Each row of a before or after table is a point. One or more steps were done to the points. Then noise was added and the rows were shuffled. The steps act on columns, c1 being the first. Write out the steps. A step turns or swaps two columns, mirrors them in a line or flattens them onto one, adds a multiple of one to another, or multiplies or shifts one. Angles are multiples of 10 degrees, from the lower column toward the higher: turns from -170 to 170, lines from 10 to 170 but not 90. Use the fewest steps. Two steps may share a column if one is a turn and the other turns, adds or multiplies; they go together, in the order done. Otherwise the lowest column goes first.
(in the rows, 128 means zero)

Before (10 x 3):
[[123 163 110]
 [103  69 235]
 [130 113  81]
 [121 157  99]
 [139 156 103]
 [123 126 100]
 [109 122  79]
 [104 167 126]
 [ 91 157  98]
 [117 135 162]]
After:
[[134 154 119]
 [146 160 148]
 [120 171 105]
 [144 170  92]
 [114   7 112]
 [118 142 164]
 [128 155 158]
 [103 162 143]
 [125  95 138]
 [132 169 147]]
Steps: shift c1 by 10; turn c2 and c3 by 70 degrees

Before, 13 rows:
[[ 44 114 128  99 134 152 193 100 144]
 [132 151 149 115 138 199  98  94 139]
 [124  82 126  81 120 106  94 114 111]
 [128 127 128  95 177 132  95 102 179]
 [127 147 150 105 118 127 129 102 100]
 [105 147 135 124  95 113 144 108 170]
 [122 112 106  91  98 130 105 100 146]
 [137 158 126 103 107 137 159 133 101]
 [138   7 118 103 116 115 105  97 128]
 [137 133  93 109 126 146 102  98  92]
 [133 142 140 114 142 154 102 156 110]
 [118 101 116  39 133 112 140 124 132]
 [ 98 159 186 119 107 111  98 184 129]]
After, 13 rows:
[[112 130 117 204 120 115  74 133 127]
 [135 149 105 126 152 110 114 142 171]
 [104 125 127 169 149 128 131 144 142]
 [121 166 138 130 150 139  88 130  98]
 [185 163  99 155 163 112 149 114 131]
 [150 154 133 152 101 200 148 138 141]
 [124 125  44 121 114 151  58 137 145]
 [126 135 128 170  70 133 140 131 177]
 [139 147 135 146 123 156 137 120 106]
 [129  94 126 182 126 101 131 132 110]
 [119  22 136 160 126 112 132 139 129]
 [ 91 142 138 159 120 149 140 137  92]
 [150 154 127 144 127 123 113 140 103]]
Steps: swap c1 and c3; add -0.3 times c4 to c2; turn c4 and c7 by 150 degrees; turn c5 and c8 by -160 degrees; multiply c8 by 0.4
